Every row gives one point. To make a cloud, some directions were put in groups of two or more. Within a group, all points are equally far from the middle, so they leave a hole (a ring in 2 directions, a hollow ball in 3). The other directions are filled evenly. Then the cloud was stretched, turned, moved and blurred a little. Count the holes, and give their numbers of directions, smallest first.

Cloud (13 x 2):
[[ 0.00 -0.43]
 [ 0.50  0.11]
 [-0.49  0.02]
 [ 0.40  0.31]
 [ 0.04  0.54]
 [-0.40 -0.22]
 [ 0.37 -0.31]
 [-0.37  0.39]
 [-0.49  0.11]
 [-0.26  0.48]
 [-0.46  0.26]
 [-0.04  0.54]
 [-0.23 -0.36]]
Holes: 1 (2)

Cloud (22 x 3):
[[-0.35 -0.19 -0.35]
 [ 0.55 -0.20  0.12]
 [-0.01 -0.66  0.37]
 [ 0.24 -0.46  0.52]
 [ 0.44 -0.44  0.26]
 [-0.04  0.43 -0.28]
 [ 0.34  0.33  0.02]
 [-0.56  0.19  0.21]
 [ 0.07  0.00  0.65]
 [ 0.53 -0.34 -0.05]
 [-0.39 -0.09  0.57]
 [ 0.31 -0.29 -0.41]
 [-0.09 -0.54 -0.27]
 [ 0.41  0.21 -0.15]
 [-0.08  0.52  0.06]
 [-0.17 -0.33 -0.42]
 [ 0.45 -0.30  0.38]
 [ 0.28 -0.46 -0.34]
 [-0.32 -0.38 -0.26]
 [ 0.19  0.23  0.44]
 [-0.11 -0.25  0.67]
 [-0.01 -0.54 -0.30]]
Holes: 1 (3)

Cloud (28 x 4):
[[-0.29  0.31 -0.07 -0.43]
 [ 0.47  0.26  0.16 -0.37]
 [-0.04  0.26 -0.53 -0.17]
 [-0.03 -0.34  0.53  0.35]
 [ 0.18 -0.39 -0.34  0.33]
 [-0.18  0.48 -0.07 -0.37]
 [-0.12  0.41  0.67 -0.32]
 [-0.22 -0.43 -0.23 -0.22]
 [-0.18 -0.50  0.30 -0.51]
 [ 0.06  0.31  0.76 -0.20]
 [-0.23 -0.59  0.48  0.10]
 [-0.08 -0.38  0.80 -0.35]
 [-0.21  0.43  0.34  0.35]
 [ 0.19 -0.51  0.31  0.25]
 [ 0.34  0.35 -0.11 -0.40]
 [ 0.30 -0.32  0.65 -0.38]
 [ 0.11  0.31  0.45 -0.33]
 [ 0.11 -0.16  0.09 -0.16]
 [-0.03  0.43 -0.25 -0.39]
 [-0.54  0.24  0.20  0.32]
 [-0.22  0.17  0.04  0.37]
 [-0.29 -0.47  0.56  0.08]
 [-0.06  0.28 -0.36 -0.53]
 [-0.08 -0.57 -0.17 -0.24]
 [-0.15  0.11  0.41 -0.41]
 [-0.06 -0.52  0.89  0.40]
 [-0.29  0.26 -0.07 -0.43]
 [-0.15  0.49  0.33  0.12]]
Holes: 0

Cloud (51 x 6):
[[-0.20  0.40 -0.01 -0.14 -0.06 -0.41]
 [ 0.10 -0.59  0.00 -0.59  0.11  0.06]
 [-0.16  0.11 -0.06 -0.41  0.37  0.18]
 [-0.36 -0.33 -0.10 -0.10  0.08  0.26]
 [ 0.62 -0.46 -0.18  0.02  0.03  0.07]
 [-0.16  0.52 -0.41 -0.32 -0.78 -0.08]
 [-0.19  0.00 -0.04  0.16 -0.69 -0.06]
 [ 0.42 -0.01  0.70 -0.51 -0.03  0.01]
 [ 0.08  0.48 -0.17  0.32 -0.36 -0.01]
 [ 0.03  0.05  0.75 -0.58  0.34  0.41]
 [ 0.28  0.05  0.24 -0.65  0.52  0.27]
 [-0.30  0.17  0.10 -0.64 -0.08 -0.55]
 [-0.14 -0.07  0.47 -0.61  0.52  0.44]
 [-0.58 -0.48  0.32 -0.79 -0.28  0.14]
 [ 0.61  0.41 -0.28 -0.65 -0.04  0.15]
 [ 0.29 -0.13  0.11 -0.18  0.12 -0.48]
 [ 0.27  0.37 -0.44  0.15 -0.87 -0.39]
 [-0.49  0.17  0.13  0.03  0.28  0.33]
 [ 0.08 -0.08  0.16  0.48 -0.45  0.22]
 [ 0.24 -0.07 -0.21  0.64 -0.02  0.04]
 [-0.55 -0.23 -0.08 -0.09 -0.31  0.08]
 [ 0.33  0.00 -0.61  0.38 -0.08  0.33]
 [-0.23  0.23  0.24 -0.23  0.21  0.12]
 [ 0.48  0.40 -0.13  0.36  0.13 -0.09]
 [-0.38 -0.33  0.73 -0.81  0.05  0.27]
 [-0.27 -0.06 -0.54  0.58 -0.09  0.53]
 [ 0.28  0.32  0.59 -0.05 -0.59  0.09]
 [ 0.35 -0.56  0.16  0.01 -0.45  0.56]
 [ 0.09 -0.78  0.34 -0.60 -0.27 -0.25]
 [ 0.09 -0.37  0.25 -0.13  0.23  0.47]
 [-0.16 -0.35  0.30 -0.19  0.12 -0.20]
 [-0.47 -0.22 -0.03 -0.20 -0.16 -0.61]
 [ 0.49  0.10  0.06  0.08 -0.89 -0.19]
 [ 0.15  0.05  0.86 -0.12  0.07 -0.19]
 [ 0.09 -0.33  0.14  0.00 -0.07  0.36]
 [ 0.25  0.35  0.15  0.20  0.51 -0.29]
 [-0.29 -0.26  0.16  0.34 -0.69  0.43]
 [ 0.25  0.00 -0.62 -0.37 -0.55  0.00]
 [-0.22 -0.57  0.36  0.04  0.39  0.12]
 [-0.15  0.81 -0.30  0.27 -0.20  0.09]
 [-0.59 -0.42 -0.30  0.16 -0.26 -0.20]
 [ 0.04 -0.10 -0.43  0.56  0.10  0.35]
 [-0.14 -0.45  0.11 -0.37 -0.32  0.55]
 [ 0.30  0.32  0.03  0.23  0.07 -0.37]
 [-0.01 -0.46 -0.18  0.14 -0.34 -0.32]
 [ 0.56 -0.07  0.00 -0.46 -0.35 -0.03]
 [-0.65 -0.37  0.83  0.02 -0.29 -0.07]
 [-0.43  0.32 -0.33  0.13 -0.58  0.15]
 [-0.20 -0.41  0.35 -0.41  0.33  0.05]
 [-0.38  0.10 -0.03 -0.37 -0.05  0.61]
 [-0.08  0.68 -0.03  0.33  0.26  0.03]]
Holes: 0

Cloud (72 x 8):
[[ 0.16  0.96  0.30 -0.51  0.31  0.01  0.02  0.13]
 [ 0.51  0.23  0.11 -0.43  0.46  0.01  0.30  0.13]
 [ 0.34 -0.14 -0.29  0.12  0.28 -0.53 -0.31  0.29]
 [-0.50 -0.38 -0.06  0.05 -0.08 -0.25 -0.03  0.10]
 [-0.29  0.54  0.29 -0.71  0.21  0.00 -0.04  0.47]
 [ 0.66  0.26  0.28  0.41  0.12 -0.66  0.08 -0.04]
 [ 0.52  0.36  0.26 -0.20 -0.25  0.17 -0.49 -0.22]
 [ 0.33  0.21 -0.35 -0.01 -0.04  0.38  0.18  0.41]
 [-0.18 -0.36  0.48 -0.27 -0.04  0.33  0.35  0.21]
 [ 0.34  0.44  0.13 -0.33  0.03  0.51 -0.15 -0.20]
 [ 0.11 -0.07 -0.04 -0.20 -0.19 -0.17  0.69 -0.29]
 [ 0.02 -0.34  0.42  0.63  0.47  0.28 -0.09  0.00]
 [-0.34  0.47  0.70  0.33 -0.33 -0.31  0.26  0.22]
 [-0.36  0.84  0.14 -0.07 -0.12  0.24  0.63  0.35]
 [ 0.14 -0.36  0.12  0.57 -0.13  0.23  0.32 -0.34]
 [ 0.34 -0.14  0.28  0.88  0.01  0.35 -0.08 -0.05]
 [ 0.05  0.30 -0.14 -0.23 -0.13 -0.47  0.69 -0.20]
 [-0.18  0.49  0.49  0.37  0.57  0.43 -0.40  0.33]
 [ 0.63  0.32 -0.18 -0.02  0.21  0.12 -0.47  0.01]
 [-0.49  0.29  0.52 -0.03  0.04  0.43  0.31 -0.29]
 [ 0.29 -0.19  0.46  0.08 -0.17 -0.27  0.21 -0.59]
 [ 0.49  0.04  0.39  0.29 -0.29  0.46 -0.34 -0.17]
 [ 0.17 -0.04 -0.32  0.04  0.09 -0.19  0.75 -0.03]
 [ 0.09  0.39  0.47 -0.53 -0.18  0.26  0.35 -0.28]
 [ 0.18 -0.22  0.46 -0.27 -0.35  0.10 -0.46  0.30]
 [-0.10  0.24  0.75  0.30  0.10 -0.25  0.26  0.56]
 [-0.03  0.50  0.26  0.80 -0.28 -0.26  0.05 -0.26]
 [-0.19  0.15  0.31 -0.49 -0.01 -0.34 -0.55  0.32]
 [ 0.39  0.11  0.08 -0.30 -0.25  0.53 -0.09  0.08]
 [-0.15 -0.33  0.51  0.18 -0.44 -0.24  0.34  0.30]
 [-0.17  0.78  0.10 -0.29  0.65 -0.15  0.36  0.10]
 [ 0.01 -0.19 -0.09 -0.11  0.57 -0.54 -0.02  0.31]
 [-0.28 -0.17  0.78 -0.14  0.34  0.05  0.06  0.10]
 [ 0.43  0.30  0.23  0.57  0.37  0.39  0.16  0.48]
 [-0.03  0.56  0.23  0.66  0.06  0.37  0.60 -0.22]
 [ 0.04  0.40  0.49  0.53  0.22  0.21 -0.31  0.64]
 [ 0.35 -0.19  0.04 -0.10  0.16 -0.37 -0.63  0.24]
 [ 0.35  0.72  0.09  0.66  0.13 -0.37 -0.18 -0.14]
 [ 0.55  0.01  0.01  0.61  0.53  0.00 -0.35 -0.01]
 [ 0.34 -0.04  0.02  0.11  0.33 -0.68 -0.16  0.41]
 [-0.26  0.65 -0.02  0.20 -0.28 -0.49  0.10  0.23]
 [-0.17 -0.42  0.28  0.66  0.01 -0.22  0.49  0.15]
 [-0.08  0.76  0.31 -0.07  0.32 -0.08 -0.28  0.68]
 [ 0.28  1.08  0.30  0.26  0.18  0.14  0.24  0.21]
 [-0.17  0.53  0.82 -0.30  0.38  0.02 -0.12  0.29]
 [-0.56 -0.12 -0.15  0.57  0.01  0.04  0.10  0.24]
 [ 0.57  0.28  0.71 -0.28 -0.05  0.15  0.10 -0.10]
 [-0.06 -0.43 -0.01 -0.08  0.28 -0.28 -0.52  0.06]
 [-0.39  0.04  0.58  0.28 -0.08 -0.26 -0.25 -0.40]
 [-0.39 -0.11 -0.01  0.19 -0.28  0.34 -0.33  0.35]
 [-0.50 -0.20  0.10 -0.31  0.39 -0.11 -0.10 -0.01]
 [ 0.71  0.62  0.16  0.46  0.04 -0.17 -0.13  0.15]
 [ 0.34  0.74  0.11  0.46  0.48  0.15 -0.26 -0.20]
 [-0.09 -0.01  0.18  0.85 -0.09  0.34 -0.05  0.47]
 [ 0.32 -0.01 -0.45 -0.04  0.29  0.14  0.00 -0.11]
 [ 0.15  0.15  0.06  0.73  0.42  0.38  0.21  0.53]
 [ 0.52  0.42  0.48  0.31  0.02 -0.01  0.68  0.31]
 [-0.01  0.24  0.69  0.10  0.15 -0.24 -0.61  0.33]
 [ 0.21 -0.32  0.19  0.95 -0.09 -0.14  0.05  0.01]
 [ 0.19  0.80  0.34 -0.30  0.51  0.23  0.06 -0.11]
 [-0.21  0.28  0.74 -0.36 -0.13 -0.21 -0.45  0.04]
 [-0.09  0.63  0.24  0.43  0.31 -0.18 -0.49  0.45]
 [ 0.65  0.42 -0.05  0.13  0.21 -0.13 -0.54 -0.16]
 [ 0.55 -0.14  0.58  0.12  0.13 -0.44  0.04 -0.25]
 [ 0.10  0.57  0.27  0.03 -0.72 -0.16  0.44  0.01]
 [-0.16  0.94  0.21 -0.12  0.39 -0.16  0.57  0.31]
 [ 0.42 -0.20  0.06 -0.13 -0.08 -0.39 -0.23 -0.46]
 [-0.67 -0.13  0.13  0.01  0.12  0.14  0.00 -0.17]
 [-0.12  0.33  0.02  0.35  0.40 -0.51 -0.47  0.39]
 [-0.32  0.86  0.33  0.09 -0.23  0.22  0.60  0.34]
 [-0.07 -0.24 -0.13 -0.12 -0.24 -0.27 -0.34  0.40]
 [-0.25 -0.04  0.57  0.45  0.04  0.72  0.00  0.33]]
Holes: 3 (2, 3, 3)
